Rows are points. The points of each table are mixes of a few directions, plus a little noise. How many directions does each table use, and how many do they share? Where both have some left over, give the other angles between the two spaces (their principal angles), to ten degrees, smallest first.
In the rows, zero is written as 128.

First (6 x 3):
[[166 160 123]
 [154 157 114]
 [ 80 106 102]
 [169 140 160]
 [ 87  98 126]
 [113 108 144]]
Second (5 x 3):
[[ 89 125  81]
 [160 130 168]
 [119 127 117]
 [105 127  99]
 [167 131 175]]
Directions: first 2, second 1, shared 1

First (8 x 6):
[[132 147 195 157 188 117]
 [134 154 224 170 212 113]
 [128 121 102 119 107 132]
 [126 119 101 117 105 132]
 [125 120  99 114 102 131]
 [127 120 102 117 106 133]
 [127 120  97 114  99 134]
 [126 120 106 119 108 131]]
Second (9 x 6):
[[148 111 123 110 135 158]
 [124 123 102 118 103 131]
 [127 127 127 128 126 128]
 [ 99 136  89 134  81  96]
 [125 161 215 173 201 101]
 [106 139 115 139 105 100]
 [155 104 114 101 131 168]
 [143 105  92  97 106 159]
 [123 148 174 154 165 108]]
Directions: first 1, second 2, shared 1

First (8 x 8):
[[126 143 125 175 130 158 117 138]
 [130 137 120 171 129 159 117 147]
 [119 109 147  98 135  97 143  81]
 [147 125 129 192 147 139 113 125]
 [117 147 122 115 115 142 128 144]
 [ 95 122 124 112 107 162 144 136]
 [145 137 147 100 147  65 123  88]
 [146 103 110  62 111 105 138 163]]
Second (10 x 8):
[[134 133 136 130 135 129 150 134]
 [131 132 133 128 134 128 144 133]
 [111 108 108 122 102 128  55 108]
 [147 152 150 137 155 127 212 153]
 [125 127 127 128 125 129 121 126]
 [142 148 147 136 151 128 199 148]
 [131 133 133 129 133 129 142 133]
 [131 131 131 129 131 128 136 131]
 [101  94  93 118  88 128   7  95]
 [126 127 126 125 124 128 117 127]]
Directions: first 4, second 1, shared 0; angles 90

First (8 x 11):
[[119 153 146 111 146 102 131 144 149 128 140]
 [118 151 147 110 147 102 132 146 149 129 140]
 [125  70 127 128 105 158 110 136 107 100 119]
 [136 155 118 138 132 123 138 113 130 146 126]
 [147 159 104 151 126 129 143  95 122 159 120]
 [114   7 139 117  95 183  86 162  95  64 116]
 [130 165 128 128 141 108 141 122 141 146 133]
 [138 164 115 140 133 118 141 107 129 153 128]]
Second (9 x 11):
[[130 142 130 127 130 121 138 119 135 132 124]
 [126 106 126 131 124 139 112 143 117 121 134]
 [133 169 134 123 135 108 158 100 149 139 117]
 [121  71 120 135 118 155  87 166  99 113 143]
 [125 106 125 131 124 139 112 143 117 122 134]
 [119  49 118 138 115 166  72 181  88 107 149]
 [128 129 128 128 128 127 129 127 129 128 127]
 [131 156 132 125 133 114 148 109 142 135 121]
 [139 224 140 116 144  82 197  64 176 153 102]]
Directions: first 2, second 1, shared 0; angles 30

First (11 x 14):
[[ 87 114 132 100 117 121  98 117 144 131 121 130 165 153]
 [142 182 102 122  73 122 120 130 104 152 134  75 108 123]
 [ 81  80 148 106 154 130 110 120 157 113 113 156 170 149]
 [ 88  96 148 109 150 156 132 120 145 118 122 127 136 143]
 [123 122 141 128 139 147 146 115 120 122 136 128 105 130]
 [120 125  83 107  89  48  39 172 174 148  83 144 249 133]
 [166 121 125 160 164 154 166 158 132 122 117 132 103  93]
 [143 158 127 131 106 112 129 107  99 133 151 124 103 132]
 [148 123 145 149 155 142 161 113 109 114 147 147  85 121]
 [152 146 120 142 130 141 150 138 118 130 130 114 100 107]
 [156 143 136 148 136 136 157 114 102 124 149 132  84 121]]
Second (10 x 14):
[[147 111 117 133 117 133 116 147 128 117 129 122 136  91]
 [ 82 171 155 118 155 117 160  84 129 155 126 141 107 221]
 [146 113 118 133 118 132 118 144 128 118 130 124 136  95]
 [158 100 110 137 112 136 106 157 128 110 129 120 142  67]
 [115 141 136 124 136 123 135 115 129 136 127 132 121 155]
 [167  90 104 137 104 140 100 166 128 103 130 115 147  47]
 [166  93 106 137 106 138 102 163 128 105 130 117 146  52]
 [ 89 165 151 118 149 117 155  92 128 152 126 138 108 205]
 [134 123 123 129 126 129 124 133 129 124 128 125 132 117]
 [ 78 174 155 115 155 115 161  81 129 158 125 142 106 227]]
Directions: first 4, second 1, shared 0; angles 50

First (9 x 20):
[[102  91  63  87 179  81 125  87 159 123 155 166 134 113 178 107 169 169
  142 136]
 [153 173 145 158 117 104 136 125 163 126 126 140 100 156 101 141  95 103
  141 122]
 [170  93 140 112 142 197 154 149  98 123 139 109 149 126 127 157 150 116
   73  95]
 [199 137 205 177  78 198 114 154  88 106  98  87 151 137  90 158  99  88
   94  95]
 [ 55 138  86 111 154  87 137 103 126 171 135 164  91 133 153  86 168 136
  168 184]
 [ 92 117 106 123 132  95 100  99 126 130 122 145 132 115 156  95 149 149
  160 155]
 [127 135 137 121 120 139 142 156 129 130 130 109 129 126 110 142 104 127
  115 117]
 [176 149 164 161 105 139 121 131 138 109 116 119 129 143 104 149  98 105
  120 106]
 [ 77 119 107 100 124 112 124 146 125 134 131 113 138 103 134 116 117 159
  137 140]]
Second (10 x 20):
[[118 114 118 109 125 144 106 152 121 124 117  92 112 125 126 122 113 126
  118 158]
 [126  88 144 148 150 185 112 118 147 122  82  87 156 104  92 180  79 196
  199 151]
 [100  90  98  85 110 117 128 107 133 206 142 103 124 142 146  75 169  83
  115 143]
 [128 133  67  60 109 111 146 170 106  97 139 174 155 207  64 183 153  65
   58  85]
 [142 149 152 159 139 139 118 142 125  88 118 125 117 105 134 141  98 162
  139 135]
 [128 131 142 149 128 101 152  76 144 179 151 154 136 120 159  91 164 120
  148 105]
 [140 148 143 155 131  98 160  87 140 145 150 180 146 130 139 124 157 126
  140  86]
 [122 122 141 136 131 145 106 138 127 127 118  89 103 100 149 105 108 145
  137 164]
 [134 130 140 142 138 153 112 147 126  93 107 108 123 113 117 153  92 161
  143 146]
 [143 176 131 136 120  89 140 142 112 102 157 168 105 135 153 104 146  99
   81 108]]
Directions: first 5, second 4, shared 0; angles 50, 50, 60, 80

First (9 x 32):
[[114 115 107 141 116 124 113 136 166  96 111 127 152 184 138 135 150 166
  121 165 132 170 134 143  90 100 165 160  88 125 137 143]
 [122 101 125  97 140 169 115 113 175  78  91  92 180 192 126 149 148 125
   94 125 173 150 159 145  81 118 140 165 121 146 137 154]
 [112 107 115 123 132 139 115 128 163  90  97 119 167 177 136 140 138 148
  102 143 147 162 153 141  88 108 156 161 101 127 135 146]
 [ 98 136 146 158  82 164 113 132 128 151 132 138 132 114 136 133 142 187
  134 134 137 120 114 153 140  92 139 110 127 101 129  97]
 [138 170 185 151  82 163 140 128  80 190 184 134  56  56 122 122 118 127
  175 110 128  75  75 128 212 157 101  62 168 109 114  85]
 [126 151 178 160  91 155 143 142  97 153 164 154  69 100 141 129  77 143
  158 136 129 134 102 135 193 160 144  95 125  74 109 104]
 [131 110  84  99 182  82 127 122 123 122  98 130 168 115 121 116 129  94
  100 104 108 118 161 107  93 116 104 145 138 157 135 145]
 [171 147 111 113 150  81 146 120 109 144 155 113  92 109 109 112 154  73
  160 123 101  92 101  97 137 157  91 116 156 174 132 139]
 [137 116  97 109 179  74 140 134 107 126 116 147 135 107 130 114  91  89
  111 112  99 133 155 102 121 143 114 139 129 134 125 143]]
Second (11 x 32):
[[131  87 101  95 144 151 143 116 101 151  83 107  82  78 134 133 117 110
  112  72 113 148 104  79 138 158 146 114  99 144 160 134]
 [121 196 138 151 144  90 116 148 116 102 174 129 177 158  98 136 103 122
  120 153 139  86 167 145 135 133 114 109 177 109 103 148]
 [122 181 131 142 146  98 120 144 112 109 161 125 164 146 102 137 103 118
  116 139 136  94 158 133 136 140 119 108 167 114 112 147]
 [132 104 145 139  97 142 125 121 165 130 129 147 126 149 150 115 163 151
  151 160 133 149 115 161 111  94 124 159 109 130 120 103]
 [133  79 109 100 129 156 140 113 118 151  85 117  84  89 143 128 132 121
  124  88 115 156  99  95 130 142 144 129  93 145 155 122]
 [122 186 130 142 150  94 119 145 108 107 162 123 165 144  98 138  99 117
  115 138 135  91 161 130 138 142 119 106 170 113 112 151]
 [137  59 159 142  62 169 126 108 206 140 115 162 109 158 181 101 204 176
  175 181 133 182  90 186  94  60 125 194  76 139 122  73]
 [132  74 105  96 134 158 142 112 113 154  81 113  79  83 144 129 129 119
  121  81 114 157  97  88 132 146 145 126  90 147 159 124]
 [123 180 143 153 131  99 117 144 132 105 171 137 172 163 109 130 119 131
  128 163 139  97 158 155 128 120 113 122 165 111 102 138]
 [127 148 155 156 103 118 117 134 163 111 160 150 160 173 133 120 151 151
  148 182 140 122 140 177 114  91 113 151 141 117 102 113]
 [129 113  90  90 168 135 143 124  73 146  90  96  90  69 116 143  89  93
   97  53 112 128 118  58 150 182 147  91 119 140 162 154]]
Directions: first 5, second 2, shared 0; angles 40, 90
